Every row gives one point. The window is the flat piece filled in between its corners: a triangle in 3 columns, a solid with four corners in 4, and so on. A path goes straight from each point to the next, and from the last back to the first. After which points does the path pass through the window?
(in the rows, 128 means zero)

Window:
[[ 60 167 130]
 [187 124 118]
 [174 134 153]]
Path:
(1): [126 212 160]
(2): [139 164 123]
(3): [131 106 113]
(4): [ 95 141 146]
(5): [ 74 199 100]
(6): [142 199  95]
(7): [ 43 140 151]
(8): [159 118 143]
Through the window after points: 4, 6, 8

Window:
[[ 65 163 150 156 150 177]
 [ 80 108 153 129  63  95]
 [ 78  66 145 131 116 105]
 [249 161 198  69 176  76]
 [ 97 104 135 101 101 158]
 [147 149 126 163 136 146]]
Path:
(1): [140 103 215 133  88 161]
(2): [145 137 166 155 123 140]
(3): [141 178 113 119 198 101]
(4): [ 84 179 120 154 165 125]
(5): [101 133 160 145 146 186]
(6): [ 94 119 170 182 127 168]
(7): [110 191 103 106 157 137]
(8): [143 184  96  71 180 137]
(9): [142  53 226 149 112  96]
(10): [186 114 224 115 144 108]
(11): [171 167 102  69 146  71]
(12): [136 155 140 110 121 116]
(13): [131 124 181 136 139 154]
(14): [148 134 192 143 125 103]
(15): [103 133  78  72 150 125]
(16): [103 119 126  92 144  90]
Through the window after points: 6, 10

Window, 8 rows:
[[161 114  83 201 177 109 148 165]
 [ 86  98 187 101 170 216  34 105]
 [ 75 130 161 179 211  96 125 116]
 [139  80 197 121 153 139 162 137]
 [ 68  89 135 157 158 130 197 151]
 [129  99 128 166  92  85 134 125]
 [197 202 139  70  74 210  98 142]
 [120 101  72 137 182  62 123 162]]
Path:
(1): [156 178 158 191 120 132 110 218]
(2): [134  97 129 142 172 127 148 120]
(3): [108 129  79 113 175 124 167  62]
(4): [131  95 139 155 120 129 136 195]
(5): [ 75 102 173 147 143 124  46 203]
(6): [118 122 127 122 181 182 142  53]
(7): [144  93  89 154 153 100 170  79]
(8): [144 138 123 161 153 102 144 228]
(9): [108 125 158 102  92  83 126 195]
(10): [157 113 124 168 131 145 132  95]
(11): [172  95  56 126 178  55 146  75]
(12): [ 69 113 131 157 163 110 107 232]
(13): [105 135 160 148 143 137 123 169]
(14): [117 123 150 142 150 142 137 101]
(15): [112 121 147 123 136 165 141  81]
(16): [127 106 188 154 163 147 117 216]
Through the window after points: 1, 9, 11

Window (9 x 9):
[[119 121  76 157 175 233  76 197  92]
 [202  69 137 164 201  99  45 137 128]
 [ 88 151 192  31 131 106  97 191  48]
 [173  82 123  57 103 102 116 130 164]
 [189 163 125 111 107 153  71  85  61]
 [136 163 172  81 145  37 142  64  94]
 [135  46  82 133 130 153 131 143  90]
 [122  96 135 153  88 115  93 123 129]
 [114 123 211 115 160 117 168 183  76]]
Path:
(1): [137 130 137 141 112  79 120 137 106]
(2): [119  92 159  94 128 143  90  80 119]
(3): [142  87 188 112 134 154 103  51 104]
(4): [134 144 110 131 161  95 106 176  84]
(5): [141 106 113 119 112 104  93 161  96]
(6): [155 120 140  85 154 163 109 111 102]
(7): [117  65 146  66 110 154  90 107 138]
(8): [180 125 113 104 125 103 115 157 121]
(9): [218 135 104 142 135 104 120 137  43]
(10): [ 79 111 168  94 129 135  91  44 179]
(11): [134  68 166  82 152 164  70 115  64]
(12): [170 182  68 139 107 110 127 183 154]
Through the window after points: 1, 5, 7, 11

Window, 11 rows:
[[133 144 136 136  85 156 110 127 200 129 134]
 [126 147 185 137 145  97 116 161 163  79  63]
 [120  63 154 151 125  75 107 142 124 173 120]
 [146 149  12 132  82 201  94  44 108  13 199]
 [168 117 145 165 162 167 127 126  99 161 152]
 [161 114 114 166  86 108 152 108 151 181  82]
 [ 99 171 145  78 215 152 187 181 147  67 142]
 [146 103 126 186 168  91 116 103 158 134 152]
 [122 153  87 173 247 115  81 149  62 220 191]
 [158 199 171 153  70 138 213 175 122  90 171]
 [ 87 117 171 146 136 110 123  68 148 175  91]]
Path:
(1): [ 55 142 132 216 166 161 123 154 124 178 152]
(2): [100 115 140 200 127 221 172 177 150 136 123]
(3): [179 155 122 101 136  29 116  83 111 124 124]
(4): [166 148 146 101 160 105 148 132 116 158 158]
(5): [111 122 134 162 155 138 119 135 142 127 128]
(6): [109 135 115 191 121 153 122 133 151 164 142]
(7): [202 140 171  55 133 135 109 118 159  90 138]
(8): [152 143 108 141 187 113 101 129 109 167 163]
Through the window after points: 4, 6, 8

Window, 12 rows:
[[102 151 183  41 207 180 111 106  98 162 219 147]
 [ 99  81 120 180 227  86  76 132 130 167  21 109]
 [128 133 138 100 167 132 144 135  83  74 190 118]
 [186 106 153 149 117  78 155 148 114 158 133 132]
 [164 200 113  83 184 141 159 135 159  87 100 186]
 [ 99  72 178 123 161 147 197 132 111 147 192 147]
 [128 154 106 196 141 110 123 123 174 109 153 125]
 [110 115 182 157 147  98 110 155  99 142  75 178]
 [143 233 102 154 145 120 164  77 103 133 112 130]
 [ 22  53 164  72 139 165 106  76 171 144 170  66]
 [163 136  80 212 135 137  99  52 117 126  86 129]
 [124 103 144 143 114 173 154 173 109 150 166 104]]
Path:
(1): [ 67 137  95 155 141 100 123 104 118 171 120 165]
(2): [ 90 143  51 147 128  96 113 123 114 134 199 148]
(3): [161 164 227  60 223 188 149 116 135 121 104 145]
(4): [210 107 199 142 197 161 113  99 116 109 105 125]
(5): [ 60 113 103 130 159 106 133 147 126 148 141 138]
(6): [105  69  95 152 103 113 138 151  78 136 139 214]
(7): [132 134 179 136 198 153 149 117 149 149 132  63]
(8): [152 105 156 152 202 128 129 129 123 127  89  99]
Through the window after points: 2, 6, 8

Window, 14 rows:
[[154 108 123 105  63  95  70 167 137 155 101 171 142 162]
 [ 77  77 187  96 149 162 104  52 127 142 156  50  72 105]
 [129 132  75 178 141 136 105 169 127  89  78 147  48 131]
 [ 70  77 128 122 102 100 101  57 157 117 184   8 120  98]
 [ 66  42 146  98 154 124 126 115 115 103 192  73 137 129]
 [127  67  74  92 124  61 115 107 161 190 106 187 138 135]
 [132 170 133 189 175 111  83 155 138 136 129 153 114 117]
 [146 139 148 177 165 163 129 170 171  96  55  95 130  88]
 [131 110  91  84 102  23  66 152  70 155  43 162 155 108]
 [ 38 110 165  49 147 107 104 123 178 100 169  20  77  79]
 [120 102 117  56 179 152  76  87 151 124 168   7 137 129]
 [115 175  85 136 120 173 113 145 125 124  96 162 149  92]
 [194 127 121 140 141 141 123 135 135  97 147 145 100  68]
 [161 181 115 133 132 117 169 159 114 144  98 111 120 138]]
Path:
(1): [126  98 122 128 154 138 101 137 126 144 147  73 115  99]
(2): [122 137 133  58  91  80 118  67 173  87 115 154 163 126]
(3): [ 63 165 151  78 179  73 112  84 111  76 123 124 150 122]
(4): [107  68 117 105 122 113 104 141 133 141 138  93 116 110]
(5): [ 67 103 108 153 112 129  88 175 136 182 107  44  90 100]
(6): [148 127 123 104 169 116 126  89 138  35 144 166 103 131]
(7): [ 83 121 169 126 136 106 164  64 141  58  92 133 133 139]
(8): [137 111 103 112 117 104  83 162 118 165 123 112 114 101]
(9): [102 108 102 127 139 127  83 139 135 145 134 113 127  96]
(10): [130 115 197  85 101 134 145  40 140  62 107  98  78 140]
(11): [107 167  99 124 148 136 116 109 151 113 111 149 138 102]
(12): [144  83 123 127  74 174  93 208  74 162 119  68 115 104]
Through the window after points: 3, 5, 11
